Every row gives one point. The points of each table are mixes of a few directions, plus a little noise. Count the directions of each table, and those that both share. Where both have some left over, give the other angles between the two spaces (their principal angles), to ten degrees, smallest first.
(in the rows, 128 means zero)

First, 5 rows:
[[ 98 176 195]
 [152  63 167]
 [112 169 112]
 [122 139 141]
 [157  93  26]]
Second, 6 rows:
[[ 37  66 153]
 [ 69 115 170]
 [183 166 113]
 [179 138  91]
 [161 106  78]
 [140 176 163]]
Directions: first 2, second 2, shared 1; angles 70

First, 6 rows:
[[ 76 178 121  75 235 180]
 [146 136 128 173 123 132]
 [ 96  66 123 138  89 107]
 [142 112 127 127  94 162]
 [155 148 133 135 125 122]
 [152 127 135 120 103  66]]
Second:
[[155 131 141 103  72 188]
 [110 128 125 130 150 113]
 [145 111 140 122  66 144]
 [ 74 134 132 102 166 134]
 [102 130 138  98 121 158]
 [163 121 116 170 128  83]
 [209 132 119 164  95 128]
 [ 65  99 143 108 107 109]
 [128 167  98 156 249  95]]
Directions: first 4, second 3, shared 2; angles 30

First:
[[229 243 181 146 113 129  90  69 102 238 179]
 [127 172 104  76 190 208 180 158 104 122 139]
 [114 141 107  93 167 177 165 153 116 111 127]
 [ 61  42  98 127 126 109 142 162 152  58  92]
 [193 194 167 147 111 119  97  87 114 198 159]
 [112  65 141 175  71  50  85 111 157 115 110]
 [108 100 118 127 127 123 132 140 135 104 117]
 [ 82  68 107 133 120 108 134 147 146  79 104]]
Second (8 x 11):
[[131  84 103 137 108  97 137 152   7 153 197]
 [135 119 157 135  82 107 105 131 179  88 102]
 [107 110 146 150 157 123 126  87 178 123  97]
 [ 96 104 149 132 165 179 182  86 103 119 148]
 [122  64 113 202  87  67 131 208 138 171  86]
 [122 171 116  93 244 155 116  37 126 145 143]
 [219 200 160  54 124 147  95 185 140  61 129]
 [ 92 174  80 122  57 147 131 138 152 163 122]]
Directions: first 2, second 6, shared 1; angles 60

First, 10 rows:
[[125  63 117 164  93 170 147 128  90  94 119 153 181 186]
 [111  84 110 174 113  84 119 132 171 163 195 173 138  66]
 [162 114 160 143 124 107 123 110 127 130 138 130 143 129]
 [161  93 173 138 132  69 104 114 157 142 147 149 151 123]
 [122  93 105 130 111 192 149 155  91  96  87 130 162 195]
 [ 97 141  91  98 154 107 116 180 186 171 140 140  99  74]
 [ 86 201 132  63 149 149 115  99 103  93  75  97  88 163]
 [106 183 125 126 122 141 133  86 101 110 135 105  96 114]
 [148 139 150 160 118 102 127  89 123 134 166 122 122  94]
 [162 171 119  79 161 161 145 184 130 144  80  80 104 134]]
Second, 11 rows:
[[119 151 133 124 118 119 136 108 119 109 124 127 111 115]
 [111 178 139 119 107 110 146  83 107  86 119 125  91 101]
 [ 82 249 157 106  77  81 173  20  80  28 105 120  38  62]
 [131 124 126 129 130 130 125 132 130 132 129 128 132 131]
 [138  99 121 133 141 140 117 154 140 151 132 129 149 143]
 [149  71 114 139 153 150 107 179 152 176 139 131 171 160]
 [172  11 101 149 179 174  85 232 175 225 150 134 216 190]
 [125 134 132 128 125 126 131 122 125 122 127 129 122 126]
 [129 127 128 128 129 129 128 129 128 128 129 129 129 128]
 [137 107 123 133 135 135 122 146 134 145 131 129 142 139]
 [116 158 136 122 115 119 140 100 116 103 121 125 106 113]]
Directions: first 5, second 1, shared 0; angles 30

First (11 x 24):
[[173 188 163 120 140 116  91 127 126 102 118 119  79 192 119 157 150  83
  157 149 125 179  97 158]
 [120 105 126 138 156  89 140 134 129 138 121  98 136  85 140 168  65 165
  127 160 114 125 138 145]
 [ 55  53  73 111  83 141 165 109 135 128 172 162 145  99 180  71 113 186
   72  92 181  82 157  90]
 [206  39 128 136 115 151  17 130 169 124  64  91  70  93 101 160 173 111
  129 103  60 135 185  85]
 [ 98 152 129 127 145  92 169 128 113 129 149 124 143 126 150 142  76 156
  126 160 150 133 109 157]
 [149 177 155 137  98 128 127 130  98 116 122 138 127 164 107 125 162 133
  117 140 138 169 102 122]
 [ 65 153 104  99 137 129 181 113 132 119 187 164 133 165 173  88 107 115
  131 119 188 103 106 155]
 [132 187 156 130 162  78 147 132 110 119 133 108 120 153 137 173  79 133
  148 182 135 164  92 178]
 [167 166 143 126 177 168 102 138 154 141 107 128 128 147  86 128 172  26
  195 103  82 108 122 149]
 [134 104 128 144  44 147 121 126  95 122 117 146 142 120 112  95 179 189
   63 111 143 150 138  66]
 [111  85 102 139 150 167 148 139 147 168 119 132 184  63 104 101 132 111
  142  89  93  61 161 107]]
Second, 11 rows:
[[115 101 114 125 145 123 132 127 142 135 131 120 130 105 140 134 102 132
  133 127 123 107 142 133]
 [184 243 189 147  40 152 115 132  58  99 111 162 127 223  70 100 243 125
   97 133 151 222  68  97]
 [117  99 116 130 133 123 133 129 134 135 127 122 136 101 135 131 109 145
  122 127 123 112 143 123]
 [147 135 150 165  31 137 136 136  65 129 103 141 168 115  86 104 184 211
   53 129 135 174 123  59]
 [133 132 133 135 108 130 129 130 115 127 123 131 135 129 118 123 141 143
  114 128 130 138 125 115]
 [132 136 132 129 124 129 127 128 124 126 127 130 127 135 125 126 135 126
  128 129 130 134 124 127]
 [ 77  42  71  93 249 105 133 120 215 148 155  96 105  68 196 162  13  81
  195 124 108  34 174 191]
 [145 190 146 109 156 134 114 124 139 111 139 137  94 194 129 131 149  57
  171 130 136 146  97 166]
 [117  93 116 137 117 124 135 130 125 138 123 122 145  91 130 127 113 164
  107 127 123 116 146 110]
 [142 186 143 104 169 133 113 122 147 111 142 135  89 194 135 134 140  48
  181 130 135 138  98 175]
 [ 99  52  97 135 137 117 141 130 143 148 126 112 151  55 146 135  79 175
  109 125 115  87 168 113]]
Directions: first 5, second 2, shared 2

First, 10 rows:
[[125 161 140 185 123  99 130 178 147  96 143 125 165  86 130 105 200  96
  143 100 105 136 148 169 104 117 145 154 182 118 120  74]
 [115 120 147 114 143 176 120 148 158 171 139 123 117 137  76 121  61 165
  118 150 142 117 110 118 154 145 110 132 119 130 137 189]
 [121 113 139  96 144 170 125 122 148 163 130 136 108 149  96 133  64 162
  113 150 150 119 117 104 151 144 111 122 110 137 136 185]
 [120 135 150 147 143 143 125 155 163 127 139 137 133 113 104 118 125 137
  123 131 129 130 133 137 128 133 120 142 151 132 128 135]
 [126  98 118 102 123 158 106 101  92 172 116  89  90 157 107 135  40 167
  127 165 128 118  78 109 157 134 104 109  57 121 134 188]
 [153 105 113 158 124  64 117  58  74  45  91 137  99 124 213 154 180 101
  126 137 100 154 126 132  92 101 117 113  95 138 112  52]
 [129 120 112  92 119 139 132 111 110 156 125 120 121 150 126 135 101 137
  129 130 139 119 120 110 142 133 132 114 105 125 133 154]
 [135 125 108 147 106 102 115 117  80 119 118  91 124 124 148 127 138 118
  146 129 102 131 104 143 123 113 130 122  98 113 122 106]
 [124 165 143 144 136 112 157 170 182 100 150 174 175 100 133 117 212  92
  127  84 139 133 187 144 105 130 158 151 215 135 126  83]
 [132 139 111  94 118 117 153 118 126 131 130 150 146 139 148 136 161 107
  129 101 146 123 157 114 124 130 154 121 149 130 131 115]]
Second:
[[180 199 171 157 107  71 156 149 117 125 129 108 179 139 110 117 235  83
  127 117 113 122 137 188 124 130 131 130 153 100 111  84]
 [102  90 105 113 139 155 113 114 132 127 126 140 100 122 141 135  74 151
  128 134 136 132 124  96 129 126 126 127 114 143 137 148]
 [132 124 125 130 127 117 128 114 119 114 121 132 123 129 145 134 138 123
  127 129 125 132 130 127 122 124 127 124 123 131 126 115]
 [121 101 110 123 133 126 120  99 116 106 117 141 105 127 160 141 114 132
  126 132 128 137 128 109 119 121 125 121 112 140 129 119]
 [110 128 130 121 132 161 125 158 151 161 143 121 133 124  92 116  92 146
  131 128 137 119 123 123 143 137 130 136 137 125 136 164]
 [132 188 170 135 119 155 144 213 169 200 164  95 182 129  33  92 136 131
  134 119 135 102 124 168 158 150 135 148 169  99 131 171]
 [107  81  98 114 139 141 112  92 119 106 116 147  91 123 166 144  84 144
  126 135 132 139 126  92 120 120 125 121 105 148 133 131]
 [101  75  94 111 141 148 109  93 122 109 117 148  86 122 165 144  72 150
  126 136 134 139 124  86 121 120 125 122 103 150 136 137]
 [108 136 136 120 132 170 126 174 159 176 151 115 140 124  75 110  87 150
  133 127 139 114 122 128 149 141 131 140 143 121 137 175]
 [186 157 141 156 111  35 147  74  77  58  96 134 140 141 194 148 249  72
  121 124 103 144 143 163  95 110 126 112 120 121 105  36]]
Directions: first 4, second 2, shared 1; angles 40

First:
[[155 142  91 139 149 150 158 143 142  86 160 123 140 143  90 123 105 162
  111 128 133 101  86 106  78 145 120 102 114 126 148  85]
 [120 132 138 148 117 107 116 118 125 149 107 120 147 109 146 125 119 117
  116 118 130 128 141 140 147 111 103 131 161 115 104 154]
 [123 156 132 117 134 159 144 208 102 136 145 142 151 176 118 157 117 140
  145 110  70 113 145 143  85 118 136 161 115 111  78 108]
 [142 102 112  87 141 153 139 107 145  89 159 143  72 144 103 121 157 139
  148 161 152 141  99  99 119 166 182 108  65 165 201  90]
 [130 134 123 143 123 111 128 133 151 139 123 138 139 117 147 125 105 135
  121 131 123 120 115 133 130 127 113 116 126 116 126 129]
 [118 105 147 105 126 135 113  91 101 125 119 111 100 123 118 124 171 103
  139 131 150 153 155 124 158 128 150 142 139 151 140 147]
 [111 135 149 148 112 102 110 128 120 165  98 123 152 108 160 131 119 110
  122 114 118 131 154 151 155 103 101 143 166 110  87 165]
 [125 117 133 135 120 109 117  96 138 135 114 123 122 104 142 117 131 119
  122 133 148 136 128 128 153 127 120 119 139 131 139 144]]
Second, 11 rows:
[[143 115 123 109 120 144 123 117 111 121 106 125 115 141 130 136 169 123
  107 132 102 115 148 141 146 105 133 131 122 135 112 121]
 [118 137 132 140 134 118 131 136 138 133 143 130 136 120 126 123 102 131
  142 125 145 137 116 119 116 143 125 127 132 124 138 133]
 [148 119 114 121 120 136 127 118 128 119 108 130 122 134 135 131 151 132
  100 135 105 108 131 140 140 109 123 117 118 129 119 116]
 [ 43 174 183 172 165  84 135 175 145 164 221 123 161  93 102 109   7 118
  245 100 235 209  96  75  67 218 139 161 167 117 175 178]
 [153 111 115 108 116 146 124 112 114 117  97 127 114 143 134 136 176 127
   93 136  92 105 146 146 151  97 129 124 117 134 110 114]
 [137 124 121 125 125 130 128 124 130 124 120 130 126 130 132 129 136 131
  115 132 118 119 128 133 133 120 125 122 123 128 124 122]
 [159 119 101 127 118 132 130 115 142 116 103 135 126 131 141 129 145 141
   85 139  99  96 119 141 139 105 114 103 113 124 121 107]
 [101 130 156 118 135 133 123 136 102 138 144 119 123 132 114 131 132 110
  165 118 146 157 148 120 125 141 147 157 142 136 127 148]
 [139 118 123 116 122 138 125 120 118 123 112 127 119 137 130 133 155 126
  112 131 110 118 140 138 140 112 130 128 123 132 118 122]
 [150 134  99 152 126 112 137 126 169 121 124 141 142 114 143 120  97 152
   98 138 123 102  91 129 119 128 103  92 115 114 139 109]
 [116 126 142 119 130 134 124 130 110 132 132 122 123 133 121 131 139 117
  144 123 133 141 143 127 130 130 139 145 134 134 124 137]]
Directions: first 4, second 2, shared 1; angles 90

First (9 x 32):
[[134 158 137 101 120 128 128 166 117 142 129 111 123 111 101 142 143 111
  107 120 134 132 114 148 150 124  88 135 100 105 134 121]
 [121 139 145 115 135 127 130 117 115 134 138 118 133  95 130 132 132 132
  139 138 131 120 121 130 130 134 112 133 134 111 127 130]
 [ 71  80 119  97 191 124 122 157 137 120 178 113  99 108 202  54 204 184
  181  97 124  92 130 111  96 125 132  99 174 152 102 116]
 [116 111  76 147  97 155 106  71 135 133 141 162 105 119 132  76  87  95
   84 119 128 171  49 107 115 151 150 128 116 152 133 178]
 [142 140 145 135 123 123 135 121 124 127 115 125 143 131 115 156 115 126
  133 143 129 125 147 133 135 126 127 135 127 117 131 122]
 [124 111 150 155 145 120 142 127 173 121  96 137 141 191 106 140 115 136
  138 156 137 133 170 109 135 141 133 127 127 159 110 136]
 [137 132 127 127 124 125 128 125 110 125 133 125 133 114 140 138 129 133
  136 124 122 118 135 135 122 118 138 128 138 116 135 116]
 [158 136 134 150 113 120 136 132 131 120  99 133 146 163 109 168 108 123
  125 137 124 128 166 135 135 116 144 133 122 127 136 113]
 [149 146 118 126 105 130 124 135 110 130 124 128 129 120 118 145 119 112
  109 118 124 133 121 143 134 117 128 133 115 112 143 120]]
Second, 8 rows:
[[132 126 133 143 124 124 144 152 121 128 116 132 126 152 101 108 130 110
  114 137 111 130 133 146 148 123 133 124 111 138 115 137]
 [152  64  89 210 120 121 136  80 132  86 104 174 142 204 173 108  92 147
  154 132  89 119 186 112  90 103 249 108 174 181 123 122]
 [115 141 144 109 137 132 122 126 156 139 126 119 128 125 114 147 127 130
  124 135 156 139 119 112 134 149  89 137 117 124 128 135]
 [102 109 134 108 162 119 137 175 114 125 153 112 113 117 154  82 186 152
  155 112 112  99 139 142 126 114 125 109 145 134 108 114]
 [119 146 142 107 132 133 120 124 151 140 126 118 129 118 112 151 123 126
  120 134 156 140 114 115 135 148  87 139 114 118 132 135]
 [148 149 136 124 115 127 123 110 121 129 121 124 143 113 126 174 110 129
  130 132 138 127 138 128 126 125 123 140 130 105 146 115]
 [123 143 111 106 113 141 112 117 113 140 149 126 115  85 130 117 125 113
  107 113 135 141  78 130 127 135 109 133 118 111 140 140]
 [133 146 135 116 121 128 129 139 115 135 130 120 129 111 114 136 130 118
  118 128 129 129 118 140 139 127 109 133 116 112 132 127]]
Directions: first 5, second 5, shared 4; angles 60

First (9 x 32):
[[107 119 161 118 146 119 101  91 106  92 137 145 148 119 170  86  97 146
  120 142 139 145 113 121 228 124 153 101 138 146  79  71]
 [ 53 158 156 168 196  75  78 115 129 141 145 183  98 164 138 134 110 146
  134 145 120 100 133 138  74  74 134 121 125 117 152 150]
 [112  58 119 139 139 113 135  85 145  58  71 142 154 132  92 121  81 178
  138 121 146 150  95 162 190 162 118 112 157 163  62 181]
 [ 98 135  99  90 124 115 113 124 108 162  99 156  58 144  83 145 127 121
  154 202 151 129 176 160 118 134 125  98 132 132 136 100]
 [184 162 104 143  96 165 156 170 140 190 152 103 126  94 116 165 184  90
  125 122 122 101 155 118  28 151 100 155 110 103 180 149]
 [143 141 109 104 103 146 121 108 102 166 143 156 122  60 133 137 148 107
  149 230 178 121 167 147 183 195 116  81 133 138  91  53]
 [ 95  93  86 145 120  89 164 162 182  97  97 117 142 184  75 177 117 132
  151  76 102 133  82 145  69 115 107 163 137 115 155 249]
 [152 150 176 121 124 143 131 151 123 106 176  79 173 142 205  83 133 112
   90  43  85 144  90  68 162  74 166 163 110 111 145  91]
 [207 138 141 119 105 187 150 146 117 139 131  72 133 112 140 102 155 119
   90  70 108 132 140  95 101 124 134 157 111 125 148 108]]
Second (8 x 32):
[[170 157 167 125 166 177  88  96  78 170 108 131  53 119 121  81 136 151
   88 138 132 111 203 124  75 105 140 118 113 144 142  69]
 [171 102 100 140 101 151 165 140 151 119 108 101 155 108  98 149 142 128
  127 102 127 130 116 134 106 168 104 146 131 131 124 178]
 [182 109 127 151 139 170 136 110 125 132  83 113 106 114  83 118 134 158
  105 103 129 117 157 140  65 148 109 140 130 146 127 166]
 [138  97 166  87 132 139 125 114 107  62  94  83 120 185 145  56  88 158
   92  49  98 175 105 101 202  70 176 143 128 146 110  95]
 [179 184 118  63  48 169 152 178 102 184 203  86 146  79 194 127 185  47
  130 160 130 140 143  83 184 146 144 127 104 100 151   8]
 [ 47 141 117 119 119  60 125 149 149 117 178 158 169 143 168 159 118  97
  169 162 128 135  79 125 191 118 137 114 134 106 125 122]
 [ 28 130 113 158 154  48 111 128 161 116 153 189 154 147 137 176 107 125
  174 173 138 114  87 152 141 123 118 110 143 114 120 175]
 [109 107 116 182 167 111 120 107 151 125  95 163 121 128  79 159 117 161
  138 137 139 104 131 164  60 146  95 126 139 137 123 212]]
Directions: first 6, second 4, shared 4

First:
[[131 123 128 127 131 117 126 117 127 130 131 121 126 126 122 126 125 134
  129 127 135 135 125 131 127 142 128 117 127 127 126 129]
 [161  77 131 117 161  38 111  34 120 144 155  67 106  99  75 119  99 190
  132 136 180 195 112 159 119 249 121  38 104 117 100 136]
 [143 106 129 123 143  88 119  87 124 135 139 100 118 115 104 124 114 155
  130 131 149 156 120 140 124 181 125  89 117 123 115 133]
 [121 143 126 130 120 151 133 152 131 122 121 147 133 136 142 130 135 112
  127 125 113 110 132 121 130  96 131 152 135 131 135 125]
 [108 157 126 134 109 181 138 182 135 119 113 164 140 144 159 135 144  92
  128 124  98  89 138 111 132  58 132 181 142 135 145 123]
 [128 129 128 128 128 130 128 130 127 127 127 127 129 129 128 128 129 127
  128 128 128 127 129 129 129 127 129 130 129 129 128 129]
 [130 125 128 127 129 122 127 123 128 129 131 124 126 126 125 128 126 130
  129 127 131 131 127 129 127 135 127 124 125 127 127 127]
 [108 158 126 134 108 184 139 187 133 118 110 165 142 146 161 134 147  90
  126 124  96  87 139 110 134  54 133 183 142 136 145 123]
 [132 122 127 127 131 119 126 117 127 131 130 121 126 123 123 127 123 135
  127 129 135 136 126 132 127 144 126 117 126 126 124 129]
 [120 139 127 130 120 151 132 151 131 125 123 142 135 135 142 131 133 112
  127 125 115 112 131 118 130  98 130 151 135 131 136 125]]
Second, 11 rows:
[[124 119 123 139 131 143 115 132 133 131 149 142 108 149 138 130 107 117
  127 144 115 126 132  95 105 125 106 132 119 147 123 138]
 [114 112 124 140 138 138 112 126 123 130 152 126 101 140 131 132 104 104
  124 169 120 119 108  84  88 155 100 132 107 134 122 121]
 [138 156 127 126 117 144 143 163 153 128  94 147 170 125 144 148 154 122
  111  73 127 121 163 168 172  54 153 146 151 137 150 138]
 [135 126 113 142 143 138 114 146 160 142 119 130 147 133 139 174 113  94
   91 105 137 127 148 129 127  96 116 127 120 155 145 138]
 [153 128 131 116 132  90 136 105 135 134 112 110 151 108 112 130 139 165
  125  91 153 155 144 180 163 136 148  96 137 121 127 139]
 [128 126 126 134 126 141 122 135 133 128 142 148 116 150 139 121 114 126
  131 132 114 127 140 106 118 115 115 136 128 144 124 139]
 [124 127 133 125 125 126 130 121 117 124 134 128 117 129 126 112 130 136
  141 141 123 126 120 121 122 142 129 130 129 120 121 125]
 [139 134 134 123 111 138 133 128 127 120 145 165 115 158 139  88 125 164
  156 113 105 141 159 122 139 104 128 134 149 143 116 153]
 [141 125 117 135 139 125 121 136 155 141 115 125 152 126 133 166 122 112
   99  97 142 135 150 147 141 103 126 119 125 147 141 139]
 [126 138 144 109 114 105 149 108  98 114 115 111 131 102 109  94 157 165
  157 133 135 132 106 157 148 159 159 122 141  90 118 112]
 [ 88 116 139 122 132 118 133 107  76 116 131  76 102  86 102 117 144 102
  143 213 139  96  39  99  82 220 130 136  98  67 118  68]]
Directions: first 1, second 4, shared 1

First, 10 rows:
[[125  99 122 192 100 148 135 118 120 110 133 108 102  93 104 106 112 109
  149 102 157 101 135 123 117 151  86 100 132 182 113 134]
 [154 117 135 165 110 151 130 121 138  80 159 113 109  82 119 118 122 101
  172 101 160 120 145 126  85 154  80 109 132 184  89 180]
 [117  75 115 249  72 163 136 108 110 102 133  90  81  65  83  90  95  93
  159  80 181  73 143 122 114 165  49  74 135 225 107 131]
 [121 153 129  66 156 103 125 138 131 162 110 150 153 175 148 146 143 154
   96 159  95 154 114 131 154 103 176 155 125  67 154 100]
 [126 126 127 131 125 130 127 128 127 127 128 129 126 125 128 128 127 128
  128 127 129 126 128 126 128 128 125 126 126 131 129 126]
 [ 84 120 111 124 129 108 129 133 105 194  78 137 136 175 121 127 121 156
   68 151  96 116 103 127 191 100 168 130 122  85 182  41]
 [181 137 147 134 125 153 127 121 155  47 186 117 118  70 138 128 136  94
  201 101 166 138 156 130  50 161  78 126 137 181  66 233]
 [145 173 141  32 172 103 121 143 146 138 134 158 166 169 168 160 156 151
  112 161  92 172 120 135 127 102 184 172 126  58 137 143]
 [122 147 128  82 148 109 126 137 130 154 114 143 148 162 144 142 138 149
  103 150 101 147 117 131 149 108 166 148 125  82 150 107]
 [109 134 121 102 139 110 125 134 121 165 103 139 138 165 133 134 129 147
   91 147 103 132 114 129 163 106 164 138 125  86 157  83]]
Second:
[[202  81 121 107 147 188 105  97 168  66 179 156 106 100 209 175  76 124
  100  63  95 165 102  99  63 151 105 101 179 206 145 217]
 [119 124 121 163 133 125  91 111  95 160  99 115 149  96 146 149 117 133
  154 165 121  87 119 129 146 131  70 117  59 134 147 127]
 [ 76 140 135 175 102 104 129 131 100 170  97 101 141 133  87  95 149 121
  149 154 136  87 136 140 158 118 122 128  72  87 130  94]
 [125 147 167 100 125 122 129 158 159 108 149 117 144 147 101 110 164 115
  160 146 142 132 159 122 106 134 174 164 129  72  85 166]
 [111 130 176  94 131 133  91 136 164 153 135 126 172 181 155 134 149 127
  119 147  69 125 122 102 111 116 200 162  81  16 147 188]
 [134 197  68  78 158  74 172  95  83 156 112 170 127 138 173 143 139 161
   86 116 101 192  84 187 162  75 108 115 132 145 173  56]
 [109 142 125 155 102 117 154 113 122 132 135 121 119 135 120  96 140 117
  124  92 120 135 118 146 121 113 130 112 120 120 135 126]
 [153 108 133 131 130 147 135 153 142  82 143 120 103  98  91 127 122 117
  157 132 187 120 164 117 114 162 113 135 180 184  77 134]
 [142 109 134 103 125 145 157 156 162  90 151 136  98 150  96 112 125 124
  103  99 154 152 147 113 118 143 178 138 214 145 102 119]
 [124 124 128 125 117 132 147 130 140 120 137 132 115 146 119 111 128 124
  106  99 125 143 125 128 124 124 155 123 158 127 129 121]
 [111 106  99 175 139 123  96 129  73 171  70 112 132  82 111 155 103 145
  147 193 158  67 131 127 186 141  52 115  84 174 141  60]]
Directions: first 2, second 6, shared 2

First (10 x 32):
[[144 111 123 156 142 131 113 157 139 134 136 115 149 132 109  85 138 136
  141 136  95 111 124 144 141 149  88 127 148 120 108 147]
 [128 121 134 140 115 112 118 140 117 160 113 118 136 121 139 138 131 150
  130 131 146 140 132 135 123 124 144 127 145 139 113 115]
 [144 102 118 159 138 134 118 158 139 136 133 115 152 130 110  89 140 139
  139 138  99 113 124 133 141 146  82 117 159 123 104 150]
 [108 116 155 153  89 161 170  85 134 134  60 118  39  85 165 245 124 115
  101 146 249 224  86  44  68  83 197  16 171 194 138 168]
 [139 140 136 135 149 122 100 150 137 123 147 122 142 139 106  80 130 123
  142 127  85 105 127 171 142 152 110 159 110 110 124 130]
 [142 128 140 155 145 129 101 155 143 130 133 113 133 131 106  87 134 125
  142 135  98 120 115 161 134 151 108 133 131 122 115 147]
 [122 141 124  98 112  73 104 141  89 176 136 132 179 138 150 123 125 170
  133 111 122 107 171 174 143 124 158 201 109 113 119  54]
 [110 130 121 105 116 166 181  74 137  84 115 149  75 117 143 194 119  93
  103 129 178 158 112  55 105  98 147  73 124 146 160 153]
 [127 161 135 104 149 131 118 118 137  93 153 141 120 143 111 103 119 100
  131 118  95 107 127 156 137 140 129 163  80 107 151 125]
 [116 131  93  74 123 121 157 101 110 110 154 159 156 144 140 136 121 129
  116 111 115  94 162 108 148 115 119 162 103 104 147  91]]
Second (8 x 32):
[[120 116 102 116 126 141 158 111 121 122 133 140 139 127 147 145 126 132
  125 114 114 120 141 102 139 116 116 140 143 118 131 111]
 [123 119 148 160 153 187 129  86 117 127  98 110 120  91 155 150 131 123
  171  92  74 134 103 168 137 114 140 168 181 118 144 115]
 [131 122 149 114 124 105 110 134 122 121 129 127 142 137 106 111 137 130
  125 152 162 120 132 135 118 131 125 105 106 137 135 144]
 [114 115 125 130 148 128 176 134 139  98 138 144 141 130 169 153 128 136
  133 131  94 146 138 120 116 106 117 158 147 133 115 114]
 [164 160  74 137  58 218  17  40  74 246  83  85  74  89  44  97 113 102
  128  35 160  56  95 122 216 184 160  82 145  71 180 122]
 [127 151 134 143 136  77 140 198 170 116 154 135 111 156 139 121 119 130
  105 162 128 168 130 123  99 138 134 130  95 149  88 137]
 [122 123 138 113 135  83 151 165 144 100 149 144 145 152 135 125 132 136
  112 166 144 142 145 117 102 121 116 122 102 146 110 136]
 [122 116 159 113 141  84 140 157 137  93 141 138 152 146 130 122 139 136
  125 172 150 139 140 136  97 117 117 119 103 150 119 143]]
Directions: first 4, second 4, shared 1; angles 90, 90, 90
